Each row is a point. Each copy is the shape, with its points in the same order, stretched, turned, moved and blurred by noise. Some copies are also mirrored. Which?

Shape (7 x 2):
-16 54
16 -46
-51 22
39 -16
27 -2
-36 -15
-7 -32
Copy 1 (7 x 2):
-56 -35
52 16
-61 7
46 -17
26 -21
-20 24
20 21
Copy 1 is: mirrored
Copy 2 (7 x 2):
14 44
-14 -48
-30 38
20 -34
17 -20
-38 -2
-27 -25
Copy 2 is: only turned
Copy 3 (7 x 2):
-2 -46
-9 47
-46 -35
20 31
14 16
-43 0
-25 25
Copy 3 is: mirrored

Shape (9 x 4):
7 -2 -15 -20
-2 12 51 -9
11 0 3 14
13 -31 -3 -6
25 -13 -23 20
-9 -30 -9 24
31 5 87 -3
-7 19 -12 19
3 -39 3 4
Copy 1 (9 x 4):
14 -6 -6 -4
2 7 66 -13
-2 22 2 9
9 -5 -7 34
8 23 -32 24
-23 -3 -11 34
30 22 95 9
-20 19 -11 -17
1 -15 -1 36
Copy 1 is: only turned
Copy 2 (9 x 4):
8 -17 3 -23
28 -5 41 31
14 -1 -4 9
17 -33 -15 -7
14 -4 -33 -11
-8 -29 -26 9
73 4 45 52
-9 9 -1 4
11 -40 -18 5
Copy 2 is: only turned
Copy 3 (9 x 4):
9 9 -26 -7
-26 -3 13 -47
3 9 16 2
36 4 5 -4
27 17 14 25
32 -20 22 14
-24 18 47 -62
-17 -2 0 12
37 -9 16 -6
Copy 3 is: only turned

Shape (13 x 8):
1 -33 -21 47 -34 -44 -16 11
-16 22 30 -28 -2 5 -15 -45
-58 -67 -31 44 -20 -34 -25 9
28 6 10 -33 49 25 10 6
-12 17 39 -32 47 -11 19 -11
-9 38 -8 -19 25 -5 -18 -19
-30 -23 -1 -44 -59 42 6 1
-7 -22 17 -34 36 5 -16 -32
26 -43 -10 35 -4 -4 1 -17
-17 -46 -43 67 0 4 26 -8
5 -15 -37 -31 -32 -4 29 11
-1 37 38 -19 70 27 -23 18
-5 28 28 -41 -41 11 42 40
Copy 1 (13 x 8):
-11 -53 25 4 -35 -47 -48 7
10 49 -10 -34 -22 29 15 -17
-70 -36 67 11 -38 -50 -36 4
5 30 -44 -2 42 23 -3 16
6 49 -25 -28 17 -14 42 -2
0 38 -44 -4 -28 8 -5 -5
-38 -38 29 -30 -26 70 16 8
-22 50 -6 -31 22 15 -6 -11
5 -22 12 11 8 -9 -48 -15
-24 -44 24 57 3 -14 -32 -31
-23 -70 -26 -20 -12 21 -8 -2
-6 88 -29 11 19 19 11 42
12 -35 -14 -35 -16 32 54 39
Copy 1 is: only turned
Copy 2 (13 x 8):
55 -21 -38 48 -55 -41 13 33
15 17 28 -41 -3 -19 -12 -43
14 -19 -52 53 -90 -23 32 23
2 -24 19 -22 38 7 -26 -3
-8 -26 25 -45 9 -29 -9 -21
4 7 6 -26 7 -37 -32 -16
43 -5 -25 -35 -41 58 26 0
-2 -16 15 -16 -17 -7 -27 -42
45 -22 -8 60 -7 -6 11 9
24 -14 -33 82 -7 3 56 23
50 -32 -55 -10 -9 11 15 12
-32 3 52 -42 23 -18 -49 -3
35 -12 -9 -69 -2 25 39 30
Copy 2 is: only turned
Copy 3 (13 x 8):
16 -58 -13 35 -13 -43 10 52
-20 4 50 14 -17 -9 6 -61
-51 -62 -22 37 -12 -48 -30 72
-4 23 25 -45 35 13 8 -29
-36 27 37 -49 -11 -16 36 -37
-18 40 29 22 9 -16 7 -29
-8 -35 -2 12 -58 29 -51 -27
-41 -10 44 -22 31 -25 -10 -42
2 -67 -8 11 31 -12 14 12
-32 -60 -65 27 26 2 16 35
14 -20 -47 -4 -29 -14 -20 -11
-27 64 72 -29 23 21 18 -14
25 14 0 -30 -92 33 8 -19
Copy 3 is: only turned

Shape (14 x 9):
-2 7 -1 7 -26 33 -35 -3 -47
9 -13 23 -39 29 16 -1 36 -17
-4 -31 -10 17 18 19 18 39 -20
-8 36 24 -15 40 18 33 60 -10
-1 3 -15 -8 0 -4 -7 -30 -34
-17 -16 -9 28 21 -17 -27 -32 -9
27 -15 1 -22 29 32 32 35 -10
6 35 5 9 -6 29 -10 -13 -48
21 19 -21 -3 -5 33 -10 7 -14
7 -11 11 -56 29 -7 -18 81 -15
-44 -20 -9 -7 11 17 -16 -23 17
-7 22 -3 39 51 37 -27 -35 -7
-6 -19 24 55 6 13 -12 -56 18
16 21 -21 26 -29 12 -23 -21 -8
Copy 1 (14 x 9):
27 25 -54 -10 -29 8 -8 -9 -17
29 -34 9 -57 10 11 -5 26 -47
11 -35 -25 -2 19 17 -7 41 -30
31 -14 -9 -52 47 -6 27 45 -75
-7 1 -34 -24 4 -5 13 -26 10
-26 4 -9 5 28 -9 -29 -26 3
43 -46 -3 -37 26 24 19 29 -31
29 20 -50 -15 -6 -1 25 -23 -25
46 10 -43 -22 13 10 4 -5 3
39 -43 -5 -79 8 -1 -42 57 -52
-29 23 7 -19 25 25 -8 4 4
3 21 -19 3 51 22 -11 -48 -30
-10 23 33 38 24 1 -4 -32 4
28 34 -45 6 6 -14 -5 -22 26
Copy 1 is: only turned
Copy 2 (14 x 9):
7 -14 0 -20 -33 -16 -26 -34 -51
35 -6 24 -14 9 -17 -7 47 -38
0 -15 8 37 -8 1 27 28 -42
-14 37 19 -2 -18 0 17 68 -20
-4 5 -17 -19 13 -33 13 -36 -38
-31 -14 4 12 47 -26 -11 -29 -23
45 18 5 17 -5 -4 29 36 -34
-8 25 3 -22 -25 -30 -18 -34 -41
16 18 -22 1 -13 -10 -21 -17 -33
41 -31 7 -20 5 -25 -13 93 -40
-23 -33 -12 -10 44 33 5 -10 -20
-33 50 13 16 48 8 -31 -40 -22
-22 -5 33 26 40 -8 -1 -63 21
7 -3 -25 -1 -13 -24 -20 -52 -6
Copy 2 is: only turned
Copy 3 (14 x 9):
14 -19 9 19 9 61 -16 -18 -33
-5 -8 38 -44 24 17 1 50 -26
14 -31 43 3 -5 20 38 50 1
-9 35 52 -10 0 -9 18 81 -40
-23 -17 -19 4 16 31 13 -15 -20
-25 -40 -20 30 29 14 4 -4 32
22 3 50 -31 17 1 39 51 -27
1 2 8 32 16 34 4 -16 -55
35 4 -2 5 9 30 14 6 -27
-2 -28 22 -64 3 29 -16 95 -27
-13 8 3 -9 24 39 0 6 46
4 5 -6 55 71 7 20 1 2
-2 -12 26 53 39 -13 -4 -47 44
26 -6 -23 32 0 24 -9 -35 -10
Copy 3 is: only turned

Shape (16 x 12):
53 0 -40 -44 -29 -50 30 -25 -40 27 20 -7
-17 40 24 24 -33 -1 -19 -48 -53 20 -9 45
-46 -5 -26 -30 -47 -8 23 -38 35 22 -6 -19
-16 17 6 27 -2 21 14 -41 30 -22 -29 9
7 -2 33 -10 17 -8 38 -20 -25 -6 -24 20
-23 5 -39 18 -23 3 51 -1 -7 50 -9 -26
-19 -16 -3 -10 34 42 -12 -30 -23 13 13 20
9 -2 58 -34 14 14 49 16 0 -11 -1 -26
-46 -24 -11 16 16 18 0 0 60 4 -1 -11
-24 -7 -8 15 -52 -51 -48 -5 48 14 -7 -5
-14 -45 -26 -6 -17 -2 42 -5 -37 -4 -11 -51
-4 20 -9 -36 13 -27 2 -4 1 -39 -10 -6
-11 -7 26 -8 -4 47 -53 -7 23 29 -9 -1
-7 25 31 48 -26 32 49 -19 -2 -59 74 -11
-37 -39 -4 0 5 39 -3 1 -9 8 45 -26
-17 -6 55 36 12 -5 -34 -46 -43 16 1 -51
Copy 1 (16 x 12):
28 -16 -57 -33 53 -16 24 -79 -52 -34 22 17
17 64 -4 9 -52 -22 0 -57 -44 58 -29 -22
44 -12 -62 -35 15 -21 -67 -6 -3 39 0 9
-14 35 -30 -1 -36 -13 -27 13 53 12 -21 -17
0 6 21 -42 -25 -6 -10 -66 33 -7 -2 -3
5 -11 -34 -48 37 -66 16 -31 1 52 9 -30
-53 -2 24 2 -5 14 -10 -27 -15 41 -33 23
-5 -7 28 -86 -25 37 -4 -28 37 -10 57 0
-17 -11 1 -12 -4 -30 -32 49 42 34 -7 34
77 18 -29 24 0 -51 -28 46 -10 26 14 44
5 -52 -4 -11 52 -22 -10 -41 17 19 59 -25
8 -2 5 -37 7 0 -37 14 -5 -41 0 -7
8 16 19 8 -15 49 -1 23 -6 59 -22 29
-68 45 -47 -21 -91 -21 10 5 7 5 95 -2
-43 -26 17 0 1 3 -11 2 -18 54 44 35
0 77 37 37 8 21 -8 -30 24 76 52 1
Copy 1 is: only turned
Copy 2 (16 x 12):
59 -43 5 -58 -45 -21 -42 14 -35 32 25 -13
27 14 82 11 6 4 -59 -26 -28 -31 8 39
-18 11 25 -81 -19 3 -3 10 -25 -46 16 -5
-16 -8 20 -18 -6 12 -16 -36 18 -60 -9 -6
27 -47 26 -13 15 -9 -13 -6 11 -14 -25 22
-7 -15 46 -54 -8 2 18 -14 -34 6 -20 -54
-30 -30 22 22 4 19 -28 21 3 2 15 9
25 -36 3 -9 -8 -8 37 30 37 -3 -34 13
-61 19 -6 -21 3 -9 0 4 9 -32 -1 -22
-10 71 4 -48 -4 -40 -56 -1 -13 -31 -3 -21
2 -34 6 -35 -6 -16 7 49 -37 -25 -8 -54
38 -9 -32 -19 4 7 2 1 -3 -23 12 15
-43 30 19 13 -9 27 -38 29 20 -5 -10 11
6 -36 41 52 -65 -34 53 -16 25 -77 10 -18
-42 -12 24 23 -12 -11 12 53 -1 -18 6 -28
17 39 55 17 37 -12 -39 44 31 -29 2 -39
Copy 2 is: only turned

Shape (18 x 12):
5 27 -53 -34 -39 -19 -32 12 21 12 -26 -21
-59 59 -33 12 -45 6 16 3 -48 3 17 6
35 -35 42 -42 25 -9 -5 40 3 -5 -7 23
-16 7 -44 43 -9 1 -23 -19 6 44 -12 43
12 -36 38 39 -27 -41 -25 6 31 20 53 37
16 -3 -52 -7 20 27 -57 11 -18 -48 34 8
12 0 -26 41 -1 31 11 -1 35 38 47 -27
-57 44 -12 20 -22 -39 15 40 18 -3 6 18
3 46 35 -10 -48 34 35 1 -35 1 -9 -17
40 -2 -14 36 -28 9 44 12 7 33 -37 34
-2 23 -2 -53 10 -56 13 -57 -38 -20 5 -30
-27 30 28 2 -45 -48 -56 39 8 -36 -34 -32
-20 -31 21 42 3 28 -56 -51 -21 -39 -23 -7
22 -31 -24 -52 -10 -53 -49 18 5 33 32 -8
28 57 15 3 16 27 8 46 -54 11 48 22
-32 19 -21 14 19 20 -1 13 -58 2 12 -13
-1 -16 31 35 55 -31 43 -36 -11 -18 9 45
-39 22 27 17 27 -38 28 -9 27 9 8 49
Copy 1 (18 x 12):
33 7 -8 -39 -49 -43 -31 14 15 2 15 40
-74 27 20 -6 -49 10 -41 0 -33 43 39 9
37 -29 18 -23 74 -17 12 1 -39 -47 -23 30
-18 -5 -2 13 8 5 -57 38 62 44 17 5
-8 -28 41 23 51 -60 -58 16 27 -37 7 -44
24 3 -43 -85 40 -11 -54 -11 -9 -28 53 0
11 -33 5 -4 -18 3 -13 13 34 3 24 -68
-49 12 12 29 -46 5 -32 22 -20 -29 39 32
-44 36 38 -29 -22 -3 13 9 -52 26 -36 -14
-23 -17 -11 16 11 -28 19 73 25 41 -34 -1
2 38 -1 5 8 -33 5 -95 -11 13 2 27
8 58 3 -10 -34 -29 -80 11 -62 -52 -12 34
-11 33 -29 -28 49 20 -95 -26 1 5 -47 -22
68 -43 24 -18 22 -75 -42 -27 5 -17 37 19
-18 27 40 -29 40 6 15 26 -62 7 54 -19
-18 11 -10 -4 8 35 -34 -18 -52 29 36 4
-41 7 -14 50 81 20 8 -27 17 -10 -12 -5
-47 9 33 50 17 31 -4 -6 24 -30 9 21
Copy 1 is: mirrored
Copy 2 (18 x 12):
2 25 -53 -15 -35 -34 15 5 10 17 -12 34
-45 49 -34 10 -15 36 32 -8 -2 -30 24 46
34 0 9 -35 28 3 -22 21 -36 17 -45 -6
15 15 -38 30 -12 34 -2 -31 21 15 -30 63
35 33 60 17 2 -2 -33 -34 0 -1 -34 42
-9 32 -58 -9 10 3 -72 6 11 -16 -21 13
36 34 -10 25 4 18 -10 -17 54 11 7 -4
-2 61 -13 25 10 -1 46 11 -3 -27 -12 62
-22 34 -11 -29 -12 31 39 -21 -17 -13 2 -27
61 7 -22 -16 -17 46 33 -26 1 -9 -28 16
-27 3 -28 -27 32 -37 -1 -47 -39 -4 31 21
-17 67 -24 20 -29 -53 22 1 -48 -9 -43 23
-24 4 -36 52 -3 0 -44 -51 -30 -10 -51 -12
21 10 3 -23 -13 -34 -43 12 -8 39 2 48
-2 75 -14 -41 30 61 -10 0 -8 4 -2 5
-16 38 -48 18 14 38 -10 3 -21 -4 12 13
27 1 4 14 69 23 -12 -55 -29 -27 -22 26
4 23 10 19 56 10 30 -24 -4 -7 -30 53
Copy 2 is: only turned
Copy 3 (18 x 12):
53 10 -34 -19 -55 -26 18 33 -28 -19 -6 -20
-46 16 -51 12 -89 32 27 13 -48 6 -50 -27
-13 -2 29 -46 -7 17 -4 -4 -21 3 59 52
33 -12 -20 28 -31 40 -17 13 -10 29 -32 -18
-6 5 -7 49 -20 22 10 -5 14 56 89 18
-17 -8 -8 5 -1 5 -34 9 -84 -33 10 -39
7 3 -1 18 5 46 40 19 -13 20 6 -51
-40 51 -30 20 -63 6 4 42 16 7 -11 1
-27 3 4 -4 -76 47 64 -20 -52 -27 -8 20
15 -43 -5 14 -16 55 34 25 4 3 -20 43
1 31 -61 -30 -1 -21 32 -67 -50 20 -4 9
4 51 20 29 -77 -60 16 16 -24 -27 19 27
-14 -22 46 42 -18 -11 -16 -69 -54 -11 -12 -19
43 5 -38 -28 -22 -25 4 18 -39 57 67 -2
-44 27 -5 -11 -27 95 18 23 -84 3 14 37
-43 2 3 -10 -30 31 9 9 -69 18 -41 -18
-56 10 -18 9 45 52 -8 -58 4 32 -2 43
-33 51 -26 5 -13 41 -18 -22 33 36 0 23
Copy 3 is: only turned
Copy 4 (18 x 12):
4 63 -27 -38 9 -22 -21 9 -3 10 -35 -14
-67 1 -65 44 3 -40 -14 -35 -33 22 -15 7
11 5 34 -14 -4 38 -3 52 -1 3 16 43
21 -18 -29 15 19 -47 -21 -18 17 37 -22 40
16 -36 44 -1 -44 -35 -45 21 21 34 50 30
23 3 -59 -29 16 20 -44 -6 -29 -3 39 7
5 -58 -31 -34 -11 -12 4 10 45 34 -21 -7
-46 30 -35 39 9 -60 -14 31 2 7 22 7
-59 0 -16 19 -21 25 12 -17 18 9 -38 0
31 -6 -5 24 -27 -11 40 9 46 17 -34 19
-68 29 21 -27 38 -7 29 -39 -28 -5 8 1
-25 65 17 20 11 -13 -68 32 5 -27 12 -30
-7 -53 -14 20 32 12 -71 -40 30 -37 -6 28
14 17 33 -62 -10 -13 -22 19 -49 28 6 19
-18 -8 -22 15 -8 40 14 17 -26 66 24 -1
-33 -41 -41 13 30 0 -8 -9 -37 11 -23 5
-21 -35 20 33 24 -9 32 -10 26 0 50 51
-40 7 2 38 20 -43 8 20 33 16 37 49
Copy 4 is: only turned

Shape (18 x 12):
-2 35 21 -11 33 -4 10 -37 6 -1 13 14
-25 -19 19 -14 22 -10 13 -6 -74 14 -6 2
12 -15 23 -7 -9 -5 20 -30 -5 -2 16 6
26 38 6 3 11 -72 20 4 -7 15 9 7
-68 18 9 13 17 -38 8 -9 7 -18 29 5
13 -6 14 2 -23 -6 13 -28 -4 16 33 46
2 15 12 -8 -51 0 -14 -17 7 -60 32 10
24 -11 -18 17 23 3 -67 -30 -7 -3 6 13
28 -22 17 2 22 1 -3 8 0 13 21 38
22 -20 -16 47 30 -26 -23 4 -5 -28 -17 8
12 -10 -15 10 -11 3 24 -20 3 -16 27 6
22 -13 -17 -14 20 -4 -1 -2 12 21 -51 10
16 -6 -19 -10 20 -9 -7 -20 9 10 30 19
27 -22 23 25 15 -8 -1 10 16 6 18 -6
23 -17 10 -1 12 -53 6 -20 12 9 -18 19
16 10 8 25 18 -3 8 11 12 -2 -58 7
7 4 17 -12 23 -11 12 2 1 -5 40 7
27 -5 -4 -1 26 -3 9 -5 7 -37 -95 23
Copy 1 (18 x 12):
21 -26 3 -18 5 -3 -22 -25 2 22 44 17
52 -37 -33 -7 -12 -21 -11 -17 -22 -36 10 15
5 -39 -11 -30 -14 2 -42 -11 31 10 5 5
44 -1 2 49 2 -15 11 10 8 39 24 7
51 23 16 9 -20 20 -16 25 -51 -23 50 -1
1 -54 -12 -31 0 15 -22 -4 29 14 22 -32
-24 -11 20 -4 -35 1 -52 -15 17 -4 18 -48
-9 13 -17 -17 3 -54 -8 17 -32 7 21 -15
13 -14 -10 -35 20 -18 2 3 30 -2 9 -15
28 32 16 -3 -17 -53 10 31 -27 9 -15 -5
-8 -30 5 -26 -34 7 -23 6 23 -1 13 -3
2 -35 13 -10 34 -40 -5 0 -13 17 -24 27
1 -24 -7 -17 3 -15 -12 20 13 1 36 -3
5 21 -9 -20 -3 -14 -10 7 18 12 -9 6
34 -14 6 -3 12 -28 -29 22 8 31 -10 8
14 -2 31 -4 15 -35 10 -16 -23 29 -37 24
18 -6 -4 -11 -4 0 -15 -2 24 -2 32 8
22 -27 59 -23 16 -66 -16 -26 -14 27 -57 29
Copy 1 is: only turned
Copy 2 (18 x 12):
-10 -38 -27 -25 -7 31 12 -32 0 31 -3 23
-6 -15 20 11 23 53 -13 34 32 -21 -8 42
-1 -3 11 7 10 41 2 -2 -6 13 -10 -8
-26 -19 -42 27 -10 22 -14 -27 -16 -3 -24 7
-26 -8 -2 -24 -47 33 -10 8 -36 29 34 46
-26 -12 18 -4 32 28 -12 -25 -16 18 -22 4
-10 -8 41 -12 -49 15 38 -34 -22 -5 -25 -14
37 -1 42 -13 -26 -9 0 1 -3 -5 -77 19
4 14 9 -4 13 41 -38 -20 20 8 -44 5
49 -4 33 0 -37 12 -28 15 -26 -33 -58 -6
21 0 30 13 -6 13 -2 -14 -17 15 3 -9
6 -46 0 -13 -14 -5 -21 0 8 20 -34 -47
11 -6 17 12 -14 13 -20 -18 3 41 -26 18
21 36 -7 1 -7 24 -25 -3 -7 -8 -26 -12
-9 -19 -3 13 -5 39 -21 13 -19 9 -42 -18
14 -43 -13 -35 -20 -3 -14 -16 -13 -19 -26 -48
2 13 -14 6 -10 44 -14 -20 12 23 -7 26
28 -84 14 -34 -39 16 -4 -1 1 -20 -54 -69
Copy 2 is: mirrored
Copy 3 (18 x 12):
56 44 8 -13 -23 -8 -20 21 -2 12 -4 33
4 59 2 -46 -10 -67 22 4 19 -4 31 -60
26 50 -5 12 -3 -23 18 -31 -22 26 -3 15
31 9 -24 -8 55 -40 -51 43 -17 -24 -34 -17
56 27 4 -27 5 19 -19 33 15 49 -10 -39
21 30 33 48 12 -32 9 -23 5 22 -8 29
53 -18 -13 44 -46 36 50 -38 -13 39 -25 -2
23 -8 17 7 -15 28 -4 -27 1 -68 54 17
25 4 13 -17 2 -32 -14 -38 -1 -16 26 34
31 2 9 -51 32 20 -19 -57 -11 -71 10 -22
31 24 27 16 11 -6 28 -31 -42 8 -9 19
-36 15 -5 -32 -9 -32 -55 -34 -23 -36 -13 19
22 4 21 10 -4 -18 -18 -2 -37 -11 25 35
27 19 -19 -22 34 4 -8 -30 -12 -12 19 27
6 37 -20 -12 27 -28 -58 -32 -24 -10 -18 -3
-4 24 -7 -58 15 2 -43 -42 13 -41 -43 8
50 10 -8 -19 -7 -20 -1 7 -22 16 18 20
-10 28 -4 -79 -33 -8 -51 -92 -13 -49 -55 -7
Copy 3 is: mirrored
Copy 4 (18 x 12):
-38 15 13 14 -25 33 38 -3 -30 -20 -49 21
17 -31 11 -53 15 37 7 20 -45 9 -22 60
-35 -9 13 -11 21 -1 2 -29 -15 -27 -34 22
-8 -32 5 -18 -12 13 26 -39 -23 12 -47 -47
-14 -37 -1 -9 -33 22 44 25 22 -7 -60 10
-39 -14 53 -13 -4 -26 -9 -46 19 -24 -22 6
-39 -4 0 7 -5 21 32 -63 34 -37 3 -1
-11 41 15 -55 -18 16 12 17 -3 -10 7 -11
-17 -2 22 -23 -19 -32 14 -28 -19 -10 -18 7
12 -20 -18 -49 -18 -5 15 26 -26 -21 1 -33
-36 -18 0 -2 -11 -12 -22 -14 -4 -23 -5 9
57 21 41 4 8 9 1 19 -38 -9 -11 -12
-12 14 15 -20 -22 4 -6 -7 -9 1 -24 4
-35 -12 -11 -23 0 -37 24 -12 -15 -5 -25 -19
21 -3 28 -31 16 -10 9 -15 -22 -26 -49 -22
28 -8 26 19 5 -5 36 18 -34 -23 -7 -26
-38 -12 -11 -3 -21 4 29 -24 -19 1 -29 18
77 11 26 35 14 22 25 20 -67 -61 12 -1
Copy 4 is: only turned
